Each row of a before or after table is a point. One or more steps were done to the points. Then noise was added and the rows were shuffled. The steps act on how far a point lies along the listed directions, d1 being the first. What was done? A step turns or swaps two directions, mirrors them in a line or flattens them onto one, adds a multiple of one to another, or multiplies one. Angles are multiples of 10 degrees, from the lower direction toward the higher: turns from -170 to 170, lines from 10 to 170 but not 90. Use the fewest steps. Two steps may share a direction if one is a turn and the other turns, adds or multiplies; they go together, in the order done. Otherwise the lowest direction goes first.

Directions:
(1): [-26 -39 -16]
(2): [ 31 -31  24]
Before (13 x 3):
[[ -9 -34 -14]
 [ 30  54  21]
 [-59  30 -39]
 [  3 -15  14]
 [ 32  27   3]
 [ -1  40   2]
 [ 34  36  20]
 [-16 -58 -31]
 [  2  16  -6]
 [  8   2  -2]
 [ 51  20  29]
 [ 21 -11   1]
 [ 29  26   2]]
After (13 x 3):
[[ 50 -13  26]
 [ 21  11   1]
 [-16  52 -39]
 [ 11  -2  -6]
 [  0 -15  -5]
 [ 31 -49  31]
 [ 30 -27   6]
 [  6  18  11]
 [ -2 -37   9]
 [ 33 -33  21]
 [-11  32 -21]
 [-58 -35 -33]
 [ 30 -25   9]]
Steps: mirror d1 and d2 in the line at 130 degrees

Directions:
(1): [ 25 -16  -9 -24  51  -3]
(2): [  2   3 -38  31   6 -42]
(3): [ 34  -1 -38   0 -22  33]
(4): [ 27  -8  11 -31 -31 -36]
(5): [-20 -60  -9   1 -10   2]
(6): [-35  16 -32 -41  -3  -3]
Before (10 x 6):
[[-19  39 -15 -26 -18  -6]
 [  1  -7  -1 -52 -14 -18]
 [ 53  14  15  31  12  -2]
 [-24  -5  47  12  34  40]
 [ -2  22  33  50  14 -14]
 [ -2  17  56  31  37  -2]
 [ -9 -11  32  12  53  11]
 [ 14  -4 -34  -9 -14 -16]
 [-33  32  30 -19  37  22]
 [ 21   0  -3  -7 -32  -6]]
After (10 x 6):
[[ 13  21  -2  55   5  -9]
 [ -2  -8   0  32  55 -17]
 [ 10   0  17 -18 -33  -2]
 [ 11  20  15  57  34 -27]
 [ 19  -4 -15 -29 -23  11]
 [ -6  -4  -1 -48  -8 -26]
 [-20  41  -8 -27 -17  -5]
 [-35  34   3  10  47 -24]
 [ 55  14  27  19  12   8]
 [-35   4  25  42  41 -12]]
Steps: turn d2 and d3 by 70 degrees

Directions:
(1): [ 42  12 -21  -1  33  20  44   3   1   7  28]
(2): [  1 -11  26  -3   4  -8  -1  40 -60  15  20]
(3): [-23 -18  30 -21  -9 -11  32  20  36 -21  32]
(4): [  2  27  43  32 -10  50  -9   7  13   6   6]
(5): [-13  27  -3  21   3 -34 -19 -25   3  17  54]
Before (12 x 11):
[[ 35   3 -37  16  17  25  -5 -20 -12   1 -26]
 [ 37  26 -10  17  26  15   9  -8 -30  19  33]
 [-11  -9  -8  -9  -8 -45  -1 -10  32 -13   1]
 [ 10  41  -1  13  -2   9 -10  -8  12  23  31]
 [ 33   9 -48 -13  16  11   3 -21 -27   7 -41]
 [-10  -1  49  10  -8  24  -2  23  -7  11  49]
 [ 12  20  12  27   9   8  11  -8  21  10  59]
 [  2   5   7  31   1 -19 -11 -10  -7   6  46]
 [-27  -7  -3 -14 -29 -18   4 -25  47 -19 -26]
 [-34 -18  12 -35 -20 -17  15 -16  30 -34  -7]
 [ 13 -20 -29  -5  -9  -6  14  -2   7  -5 -23]
 [ 15  28   2  22  12  22 -17   0 -25  16  -5]]
After (12 x 11):
[[  3   7   5  33   5 -17 -13  -9 -11   8  44]
 [ 11 -21 -28  -8 -10  -6  15  -1  10  -6 -18]
 [-32 -13  -2 -24 -29 -28  14 -23  49 -22 -21]
 [ 15  31   4  22  11  27 -19   0 -26  18  -5]
 [ 40  34  -2  25  27  25   6  -7 -31  21  34]
 [-13 -13  -9 -14  -6 -52   1  -8  35 -15   2]
 [-40 -22  13 -42 -22 -26  18 -13  34 -36  -6]
 [ 11  42   2  15  -4  13 -11  -6  17  21  32]
 [ 11  24  17  31   4  10  11  -7  26  11  62]
 [ 33  10 -41 -12  15  14   3 -21 -22   7 -38]
 [ 35   5 -30  17  17  30  -4 -15 -10   0 -25]
 [ -6   2  44  15  -6  25  -8  20 -14  14  44]]
Steps: add 0.3 times d1 to d4; add -0.3 times d2 to d3

Directions:
(1): [ -8  -9   9  14 -40 -13  12  12  21   8  -4  33 -28 -23 -49  -3  41  19]
(2): [ 20  -1  -6   3 -10   0 -11   4   3 -23  53 -36   6 -41  27  11  37  23]
(3): [-36 -55  16   4  21 -19 -16  15  11 -34  18   1  -2 -17 -17  12 -40   6]
(4): [ 13   0 -60 -10   7 -16  20  42   5 -10  -9 -22  10  27 -29  26  -1  22]
(5): [ 34   9  21  11  48   0  10  20 -26  19   1  36  31 -30 -12   6  -5  29]
Before (8 x 18):
[[  6 -13   3   8  13  -1  -1  20  -1 -25  34 -11  14 -48  -6   4  12  35]
 [ 34  14   2  -1  27   5  -4   4 -19   9   0   5  22 -18  17   8  10  16]
 [ 14  -6 -11 -12  39  -4   4  23 -23  -7   5  -1  24  -3  -9  12 -16  25]
 [  5   4 -19  -4   5 -14  14  26  -3  10   5   3   9   2 -31  22   6  19]
 [-10  -9 -19 -10 -16 -14   9  17  17 -11 -16   8 -28   9 -20  13   6 -11]
 [-19 -11  28   0 -27  -6  -5  -6  12   3   7  41 -22 -17 -16 -11  -5  -6]
 [ 12  -2 -17  -5   6  10   5   0  -4 -16  22 -23   4   1   9   3   4  -3]
 [-14   5  11  -6 -60  -6  -3 -16  24  -2   7   5 -29 -15   0 -21  28 -19]]
After (8 x 18):
[[ 34  20   7  10  -5  15  -3   2  -8 -11  46 -18  15 -61  22  -5  49  33]
 [-17  -6  17  -5 -21  -3  -2 -10  11   1 -17  23 -35  -2  -4  -5   7 -28]
 [-10  -8 -31 -12 -52 -22   9  19  29 -19   8 -14 -21  -1 -23   3  22   2]
 [  8  -6   1   0   5  11  -3 -10  -5 -20  35 -24   2 -15  21  -3   7  -5]
 [  8  21 -22 -10 -33  -8  18  14  10  17 -13  30 -14  16 -29   1  12   3]
 [-11  -3  39   6   2  -2  -7 -10  -6  15  16  23  -1 -26  -6  -1   1   0]
 [ 23  -8   4   0  36  -4 -11  13 -14  -9  14  -1  22 -29  12  17  -3  23]
 [ 13   9  31  -4  28  13  -9 -13 -30   8  11  15  16 -22  17 -10  -5   6]]
Steps: multiply d2 by 1.6; turn d3 and d4 by -160 degrees
